Each wall is flat, endless, passes through zero and stands at right angles to its row. A trip goes straight from one point to another. List the walls that it crosses, first one first.

Walls:
(1): [-16  -9]
(2): [-16   6]
(3): [-27   2]
(4): [-27  25]
(5): [  9 -28]
(6): [28  1]
Trips:
[-12  -2] to [-40   6] => none
[40 30] to [ 3 12] => 4, 2
[7 6] to [-25  18] => 4, 2, 3, 6, 1
[-6 60] to [28 -5] => 6, 3, 2, 4, 5
[ 12 -50] to [ 27 -32] => 1
[ 6 29] to [25  0] => 2, 4, 5

Walls:
(1): [-11  31 -26 -12  -1   3]
(2): [-25  -5 -23  23 -27  -4]
(3): [ 13   3  -2  23  -9 -31]
(4): [-24   1  46  15 -24   1]
Trips:
[  5 -17 -11 -14 -13 -17] to [ 18  -7   8 -14   3  32] => 2, 3
[-12   5   1  21  24 -12] to [-18  21  27 -21 -24 -13] => 1, 2, 3
[ -3   1  -9 -21 -18  -6] to [-3 32 16 28  2 18] => 4, 3
[ 25 -13 -11 -17 -25 -21] to [ 27 -18  -9  -5  13  34] => 2, 3
[-39 -29 -60  -3 -42 -11] to [ 10   3  -4  -7   1 -26] => 2

Walls:
(1): [  7   7   4 -19 -23  -8 -10  25  20]
(2): [ 41  -2  18 -22  -6   1   0  18  60]
(3): [-24 -12 -42  37 -38  27  38  28  27]
(4): [ 35  15  12 -13   3  -7  15 -26  10]
Trips:
[ 14 -16 -32  33  24 -27  48   6  18] to [  3 -12 -17 -33  36 -15 -11  -8  -9] => 2, 3
[ -3  -3 -17 -37 -42  24   4   5  -1] to [-17   5 -11 -16   1 -28 -23  -4  -1] => 2, 3
[-19 -28 -10  -3 -17  18 -12 -15  -2] to [ -6  46  33  -5 -36  35 -19  36   7] => 1, 2
[-45  -3  -1 -35  -6   8 -12 -19 -18] to [ 30  27 -51   2 -23 -13 -14 -20 -13] => 4, 1, 3

Walls:
(1): [ 13 -19  -7 -19   1  22  27   7 -32 -17   6 -14]
(2): [ 25  -9   5 -14 -16  -1 -24  21  31  -6  35  -8]
(3): [  5 -44   5 -26  -8  -8 -30  16 -24  38 -13   6]
(4): [ 15   4 -31  -9 -11  18 -32  21   7 -26  18  15]
(5): [  1  -5  -8  36  20 -38   9 -11 -34 -19  33   8]
Trips:
[  6   6  -1  -2  23 -31  12  15 -22  22 -12  52] to [ 43  -4  -9  -5  -1 -29   8  -2 -11 -24  15  -3] => 1, 4, 2, 3
[-40 -10  18   1 -25   8  -9  -5  15 -10   6 -12] to [ 35 -13 -28   8  13 -10  26  21  37  11   8  12] => 4, 5
[ -4   7  -3  -3  16 -44 -42   8 -11 -10 -17  60] to [ -3 -18  23  17  -8 -21 -26  -5  10   7  19  26] => 2
[ -9  -7  -3  29 -34   8  40  -3   9  -1  43 -13] to [  0  20 -29   1  -6  19 -36   9  12 -15 -34  22] => 4, 1, 5, 2
[  5  -7  -4   5 -11   2  -8  28 -22   3  -7 -35] to [-43  24   4 -13 -10   5   1 -12  33 -21  25 -11] => 3, 1
[-10  14 -12   6  12   6   2  -9  19  37 -12  -2] to [ 10  -3  -3  19   3 -11  32 -10  18 -17  27  -3] => 5, 2, 1
[  9   6 -33 -15   4  19  46  -6  -2  13  -7   1] to [ 28 -34  15 -22  47 -13  -6 -27  10 -10  -7  18] => 3, 5, 2

Walls:
(1): [ -7  27 -11 -28  -7 -21  14 -12  20   6 -20  -5 -35 -45   7  35 -11   1
 -20 -34]
(2): [  0  51  12  -5  22 -44 -29   8 -41  -5  37 -22  -1  -4  34   2  11 -17
   7  28]
(3): [ -9 -36 -34   7  19   6 -26   8   2   4  -8  20   7   6 -14  34  44  -4
 -16 -56]
(4): [ -6  -2 -30  -1 -17 -42  22 -31  22   6   0  27 -11  -5   7   1 -18  31
 -28 -11]
(5): [ 15 -24  14  -5  24   7 -16 -13   4  -4   8  15   9  35 -23  24  10   1
   8   3]
(6): [ -8 -30   4 -21  14   2 -29   2 -14   7  -1 -19   5  -7   2  21 -19  13
 -31   7]
(7): [  6  27  15  -2  35 -19  11   7  11  -5  -2  18  11  10   0 -19  39   3
  -4  23]
(8): [-15  15 -10  12 -15   6 -13   0   2 -12  42   4 -18  -2  27  -2 -10 -37
 -35  -7]
(9): [-17   0 -45   8  -3  -7  39 -28 -32  -1  32  12  20  25 -13   4  -3  20
  15  16]
(10): [ -1 -11  -2   0  19 -21 -10  13  19 -10  -1 -29 -18 -23 -31  38  -4  30
  -9 -10]
(11): [-14  12  -3 -32 -25   5  -9  45   4  21 -12 -10  20 -13  -8   9 -12  -1
  34  14]
Trips:
[ 22 -32 -42  -5  -8   9   8  -9  29  22  21  20  -6   8 -11 -40  23 -13
  19  15] to [ -5   2 -20   3 -11 -13   7   9  29  21   7  46 -50 -10  -6  34   4   4
  -7  50] => 8, 11, 1, 10, 3
[ 12 -25 -21  19 -15 -13 -14 -32  10 -35  19  34  28   4  -1  -9 -30  -8
  -8   1] to [-19  13 -26 -14 -11  39  -5  23 -15   4  -9  14  32  -6  18   9  -5 -15
 -31   2] => 6, 5, 11, 4, 1

Walls:
(1): [  3  16  -4 -32 -19 -25 -30  -2   4 -17   8  11  -2  28  -2   6  23   1
  -2  -4  -8  -1  -3  -6 -10 -15   4   7 -21 -42  -5   1]
(2): [ 31  -6  13   7  31  10  -7  11 -22  -6  -6 -21  24  -3  11 -24   8  -5
  24  -3  -2  -8 -60  13 -21   9  28  39  25   8   3  18]
(3): [  5  18 -20  -6 -10  29   6  35  16 -17  14  23  18   4  -1  13   1   7
  11  19  33  15  -8  -5  -1  -8 -20 -12  14 -13  -8   2]
(4): [ 25  35   2  -5 -15  19  26  16   5 -46 -24  13 -19  18  31   3   4  -6
  -8  25 -32  -6 -15   6  38  22 -15  28   8  -7 -21  -4]
(5): [-14  40   0  -9   3 -13  32  10  10  30 -20  44   6 -28  -8 -13  10  23
  -5  15 -28  16   8   3  -1 -13   9 -12  15  26  15 -14]
(6): [ -5   5 -13  16   3 -23   2   7   3   9  -9  21  14 -31 -14 -37 -10  22
  -9  -3 -32   4 -26  19   1   9  16  11  -4  21   3  -8]
(7): [ 17  -9  -6 -18  -2 -11  -1  -9  47  22 -24   3  -8  -4  -8 -13   9  22
   8 -14   3  28  -9  16  23 -23   9  21   0  27  10 -26]
Trips:
[-34  -9   8  13 -19   6  -2   1  51   7  16   7   1 -22   5  21   6   9
 -25  47  -8  18  41   7 -15 -27 -18  21  24  -6  13   5] to [  2  -1  26 -32 -14 -18 -19  31   1 -15  16 -11  24  -4 -11 -46  22  20
  -3 -34 -25  -9   7  10  13  -1  18  15 -11 -18  15 -16] => 1, 6, 3, 2
[ 15 -28  15 -11 -15   8  20  -7 -45  26  -4  14  12  13  -8   0 -42  -4
 -13  10   3  15  36   4 -33   9   3 -18 -21  15  29   6] to [ 20 -19  -2   7 -12   8   7  -7 -43 -23  -1  32 -38  36  15 -28  -7   4
  -4 -12  20   8 -35 -12  -1  13  -6  14  -7  14   8  -6] => 5, 2, 4, 6, 1
[-28   2   6   0 -15  -6  25   9 -12 -44  11  -4   8  -7  29 -41 -17  11
 -20 -12  14  10  -8  15  11   6 -10 -20  21  -6 -20  28] to [  0 -32   6  -2  -3  10 -12  15   4   9   5  12   0  -2  32  -8  -6 -26
   8  32  -9 -33  36  32  17 -13 -26   3  -2 -15   7 -10] => 2, 6
[  6 -10  -2  28 -12   1 -10 -24  -5 -13   4 -11   4  23  22  25   6   3
  31  -4 -24   5   1 -16  24  32  -4  -3   6  -9 -32  11] to [-26  11  17  -3   7 -16 -14  15 -24   2  21  16  29   8  -7  27 -12  18
 -35  24   3  13  25  -2  26   9 -23   1  34 -12  12 -30] => 2, 3, 5
[ 33  18   1  44   8   5  12 -10 -15 -11  -4 -18  -8   5  15  29  -1  -1
 -23 -40 -28  -4  19  11 -32   2 -23  -7  43  23  -8   9] to [ 17   1   0  45  16  -3   9  17  23  13   5  -6  11  -9   8  13  41  42
  -8  17  -7  25  -1 -45  30  12 -11   9  24  13   0 -35] => 5, 6, 7, 3, 2
[  1   8  -9  -7  20 -24  29  10   1  -7 -20 -54  11 -26 -22  16  -7  -9
 -30 -20 -22  22 -17  20  -4  15  -9  -8 -18  23 -40 -17] to [  9 -12  18   6  39   8  -8 -23  15   8 -27  -7  10   2  16   8  12 -12
 -17  18  21   6 -22  25 -44  34   8  22  18  -7 -25 -23] => 5, 6
